Every row gives one point. The window is the flat piece filled in between its corners: a triangle in 3 columns, a solid with four corners in 4, and so on. A path goes straight from each point to the next, and from the last back to the first. List the points from which the path goes on through the window.
In the rows, 128 means zero.

Window:
[[178 161  78]
 [124 160 151]
 [ 54 170 122]]
Path:
(1): [186 108 111]
(2): [179 179  92]
(3): [109 214 122]
(4): [133 128 162]
(5): [133 110 140]
(6): [111 204 134]
(7): [ 73 215 133]
(8): [ 61 131 116]
(9): [ 79 114 105]
(10): [ 79 184 119]
(11): [109 196 128]
(12): [ 64 131 138]
Through the window after points: 3, 5, 7, 9, 11

Window:
[[ 84 118 136 205]
 [ 75 156  95 164]
 [119  97 170  76]
 [195 134 116 149]]
Path:
(1): [135 179 141 187]
(2): [100 151 147 118]
(3): [113  75 121 130]
(4): [ 84 122  81 151]
(5): [ 82 194 131 181]
(6): [ 98 137 152 188]
(7): [ 73  81 102 209]
(8): [105 107  54 203]
Through the window after points: 2, 4, 6

Window (6 x 6):
[[142 139  76  45 148 143]
 [143 135  68 187  91 145]
 [114  55 185 104  92  96]
 [131 234 139 207 113 115]
 [214 115 155 150  95 155]
 [ 66 144 152  55 222 154]]
Path:
(1): [122 119 157 143  83 183]
(2): [165 122 135 166 111 115]
(3): [167  98 132 147 100 104]
(4): [119 130 110 151  27 186]
(5): [ 75 216 136 118  82 160]
(6): [176 150 116 148 144 115]
(7): [229  84 119 147 168  99]
(8): [ 85 127 204  77  81 152]
(9): [140 139 151 130  81 155]
(10): [195 122 134 183  85 112]
(11): [148 108 130 147 149  87]
(12): [157 185 120  98 109 186]
Through the window after points: 5, 11

Window (8 x 8):
[[ 51 176 216  73 163 203 102 161]
 [177 182 113 147 193  72 130 136]
 [ 72 184  93 109 210  94 137 112]
 [133 122 207  52  61  77 151 201]
 [131 115  30 105 214 129  91 152]
 [122  95 209 128  85  91 192 208]
 [137 153 150 117  86 121 167 127]
 [125 121 186 147  38  53 127 192]]
Path:
(1): [120 181 137 112 146  90 159 185]
(2): [ 97 169 148 101 117 110 145 184]
(3): [ 95  51 187 106 140 119 139 112]
(4): [142 110 156 101 169 107 131  80]
(5): [119 177 131 153 137 106 148 193]
(6): [117 172 126 108 134 106 149 168]
(7): [145  62 152  86 146  89 107 127]
(8): [163 127 162 107 140  84 113 130]
Through the window after points: 6, 8

Window (9 x 9):
[[ 78 187  65 118 161 131 114  55 145]
 [249 119 212 127 150 151 143  68 128]
 [108  41 105 149 207 110 146 198 125]
 [100 108  84 110 151  69 107 196  54]
 [139 126  31  93 156  92 157 143  81]
 [117  71 161 135 107 157 127 123 237]
 [159 100  91  29 186 146 108  54  95]
 [ 74 245 151  88 110 173 157 127 205]
 [ 40 131 155 132 118  95 190 153 182]]
Path:
(1): [ 96  71  87 141 133 163 166 154  99]
(2): [124  97 136 121 216  89 128 175 164]
(3): [130  96  82  98 172  84 129 105 141]
(4): [107 102 118 100 144 168 150 126  51]
(5): [ 97 147 109 120 130 180 131 106  96]
(6): [140 178  95  75 179  72 121 151 197]
(7): [134 123 133 132 208  75 115 132 169]
(8): [135  70 115 107  86 169 167 101 103]
(9): [150  84 119 119 145 182 128 102  97]
(10): [138  91 127 112 172  81 135 121 157]
(11): [129 186  86 102 204  66 106 154 193]
(12): [101 148 102  97 136 143 168 126  98]
Through the window after points: 1

Window (12 x 12):
[[ 86 104 144 228 167 109 150 112 131 203 141 116]
 [ 58 118 118 196  87 185  97  65 107 169 122 145]
 [162 127 184  86 245 145  63 127 153  21 134 212]
 [181 123 126 152 108 146  96 136 144 160 155 109]
 [ 93 204 174 224 184 169  88 140 129 102 160 135]
 [144 169 105 143 208 109 133  99 208  77 143 140]
 [122 160 213 137 177  73  97  81 170  45 149 153]
 [136 124  91 175 116 128 157 166  88 101 125 108]
 [120 116  70 129 102  97 147 152 125 157 216 163]
 [142 200 220 215 196 137 117  35 135  95 118 235]
 [111 140 123   7 109 159 152 123 100 212 125 112]
 [106  87  85 127  24 143 158 227 172 163 130 185]]
Path:
(1): [117 104 153 195 143 164 137 132 181 101 180 155]
(2): [156 130 155 105 139 193 173  84 228  48 152 169]
(3): [105 155 140 166 177 106  80 122  99 158 116 136]
(4): [ 91 178 104 125 125  87  62 172 122 154 122 159]
(5): [118 121 136 178 117 161 155 146 152 124 168 157]
(6): [177 109 141 153 138 159 144 109 133 114 164 145]
(7): [117 144 132 164 137 116  87 137 150 166 134 121]
(8): [ 45 181 105 160 128  90  13  81  80 158 116 147]
(9): [177 101 175 173 144 172 209 169 153  95 168 136]
(10): [146 114 180 165 170 184 175 147 159  99 155 126]
(11): [116 153 110 145 147  84  96 109 139 120 153 157]
(12): [104 147 100 173 135 110  97 145 127 152 121 144]
(13): [132 133 189 158 109 151 183  96 147 115 165 149]
(14): [137 122 178 196 169 146 185  74 156  59 142 101]
(15): [106 171 153 119 162  70  50 128 152 138 150 196]
(16): [111 185 149 135 144 101  90 126 119 160 123 150]
Through the window after points: 4, 6, 10, 14

Window (14 x 14):
[[121 109 137 130  97 116  86 113 166 128 116 172 134 161]
 [153 151 109  83 150 128 108 134 187 134 163 163 114 109]
 [103 111 154 111 106 136 151 189 152 109 141 105 168 118]
 [167 157 141  96 159 106  72 107 154  76 128 135 178 134]
 [110 125 163 113  90 130 162  63  80  87 111  91   7 138]
 [127 125 121  90 133 160  95 150 103 128 172 140 154 174]
 [165  89  60 169  68 153 139 184  78 113 112  88  98 107]
 [114  60 110 145 135 120  96 179  72 127 107  90  61  89]
 [156 142 158 121 107  90 111 155 111 112 187 196 169 119]
 [169 119 120  38 128 112 105 161 133 138  91 172 167 125]
 [ 58 116  65 143 110  98 162  87  60  69 111 123  46 124]
 [ 97 130  95 150 109  79 164 107  60 184  67  12  12 132]
 [154  41  91 163 144 140 174 141  83 156 116  98 122 104]
 [157  88 121  71 109  76 108 136 158 100 178 128 140 157]]
Path:
(1): [108 134 147  94  73 128 105  67 114 143 160 116 140 105]
(2): [140 108 120 123 156 101 138 171 121  94 116 149  93 150]
(3): [156 112 120  98 171 100 162 170 143 106  90 140  67 174]
(4): [102 121 111 142  54 136 111 114  57 140 157  56 125  62]
(5): [109 101 113 120 100 124 137  95  75 119 120 113  84 111]
(6): [116 115 101 142 138 107 161 138 113  83 117 113  59 146]
(7): [116 117 136 148 138 100 135 152 114 118 100 112  82 171]
(8): [120 126  92  90  88 129 138 117  91 166 142  62 110  84]
Through the window after points: 5, 7

Window (14 x 14):
[[132 171  77 140 101  92 132 115 115  65  98 142  64 121]
 [172 154 118 118  88 122  91 118 169 121 130 127 159  42]
 [ 71 167 120 122 135 138 168  46 124 194 176 127  83  94]
 [103 109  92  84 162 156 102 101 146 140 233  48 109 129]
 [107 110 141 205 165 183 188 107 125 149 103  80 160 208]
 [ 43 122 100 120 219 175 148  97  56 203  87  94 115  76]
 [148 159 131  96  88  83  12 165 159 101 183 212 131 129]
 [ 74  77 123 142 117 148 135  85  56 157 195  76 169 151]
 [ 92 128  66 122 151 128  91 128 147 145 225 161 219  82]
 [ 58 152  75 164 120  96 115 161 205 173  94  91 126 130]
 [ 81  62 185 139 202 103 161 108 103 110 123  90 175 162]
 [ 64 132 207 138 139 142 162 181 135  77 121 118 104 125]
 [136  72  90 165 122 132 140 111 148 110 101 123  36  71]
 [115 111 137 197 198 106  96 157 120 158 188  76 199  90]]
Path:
(1): [ 47 121 114 208 142 158 116 125 175  81 113 115 140 101]
(2): [153 126 115  77 133  89 157 105 106 217 153 105  88 131]
(3): [117 102  78  15 141 146 133 197 143 194 173 156 152 165]
(4): [ 80 131 111 201 137 120 115  92 136 123 149  94 151  96]
(5): [ 91 160 108 204  76 130  48  43 136 112 162  68 184 106]
(6): [ 94  73 148 105 215 129 188 188 124 170 141 119 131 136]
(7): [117  96  88 100 130 106 138 172 148 181 183  89 156  97]
(8): [ 72 153 133 159 171 167  87  65 140  92 159  88  91 151]
Through the window after points: 1, 3, 7

Window:
[[193 164 145 170  96 102 123 107 160 141 129 193 148 149]
 [ 55 138 163 185 165 156 149 147 175 128 172 104 161 204]
 [ 56 133 182 114 172  58 163 102  81 164 145 128 194  57]
 [112 190  95 124  51  79 122 227 145 196 125 120  93 107]
 [115 119  88 109 146 125 123 148  97 176 151 148  77 153]
 [ 30 122 152 109 127  47 138 147 212 125 119 115  97 119]
 [120 150 172 146 151 192  46 167 116 151  91 148 127  54]
 [ 64 151 123 183 124 101  93 172 165 189  42 105  90 109]
 [ 70 113 160 120  37  80  80 165  35 145  44 134 129 127]
 [181  59 138 131 133 166 173 168 137  64 113 106  93 155]
 [117 136 131 148 161  62  62 159 134 159 151 139 208 157]
 [110 126 159  49 171 116 139  58  95 208 139 120 192 113]
 [ 58 139  65 109 111  61  88 151 148  27  28  86  83 123]
 [135 177 171  87 131  32 123 149  88 163 146 107 112 121]]
Path:
(1): [107 165 152 102 152 100  99 172 150 136  76 175 112 161]
(2): [ 94 109 125 168 103  73 134 112 135 170 166  80 146  89]
(3): [ 89  82 175 149 116 162  20 104 147 111 106  65 146  33]
(4): [ 97 186 127 105 133  71 192 181  86 196 119 180 135 206]
(5): [100 157 103 105 175  79 158 153 113 116  61 133 112 167]
(6): [121 120 172 119  85 130  62 134 116 157 164 119 138  69]
(7): [ 92 131 143 131 113  70  93 161 160 129 140  60  76  67]
(8): [ 85 153 144 125 128 115 139 128 108 144  57 195 198 171]
Through the window after points: 1, 3

Window (14 x 14):
[[ 85 154 167 160 115  73 142 124  47 186 122 146 104 149]
 [152 115 141 116 150 164 112 152 119  53 120 122 164  99]
 [119 165 133 140 142 128 114 132 193  79 168 133 150 131]
 [191 121 138 180 168 190 132 139 182  75 113 150 187  86]
 [116 130 178 135 136  81 129 153 103 166 183 143 179 184]
 [ 87 129 122 117 128  73 106 143  71 249 111 103 121 148]
 [183 108  93 128 169 133  71 125  78 135  86 191 115 122]
 [172  80 125 146 107 153 114 106 149  99 156 142 140  81]
 [194  95 147 140 136 142 102 106 147 107  93 108 108 139]
 [168 108 129 130 127 109 143 184 181  91 122 145 131 109]
 [ 73 163 188 159  81  51 102 147 142 128 143 137 213 151]
 [147 164 181 144  77 161 103 161 142 125 153 147 160 133]
 [112  82 161 112 135 148 121 126 164 134 106 159 121 130]
 [145  58  53 153 128 163 112 125  79 145  64 139  78 166]]
Path:
(1): [168 172 152  72  76 134 136 111  88 131 108 175 192 105]
(2): [144 129 119  96 114 126 152 110 151 115 159 182 159 123]
(3): [151 106 141 192 151 149  81 152 128 113 103 107 128 126]
(4): [131 124 177 198 144 140 107 184 125 104 179 108 138  88]
(5): [172 108  94  77 114 137 120  85 175 133  71 178 177 162]
(6): [174 139 114 117 140 157 145 125 127 114 105 186 131 119]
(7): [136  90 132 159 137 129  80 140 108 150 120 114 124 131]
(8): [126 105 147 158 147 120  84 199 131 122 117 114 114 118]
(9): [138 137 135 127 103 126 131  93 119 153 143 147 152 133]
(10): [132 123 131 102 137 110 130 124 104 155  87 162 148 140]
(11): [110 131 151 214 118 119  89 169 146 150 196  78 140 132]
(12): [122  64 125 202 185 135  86 168 198 108 151 107 103 159]
Through the window after points: 2, 8, 10
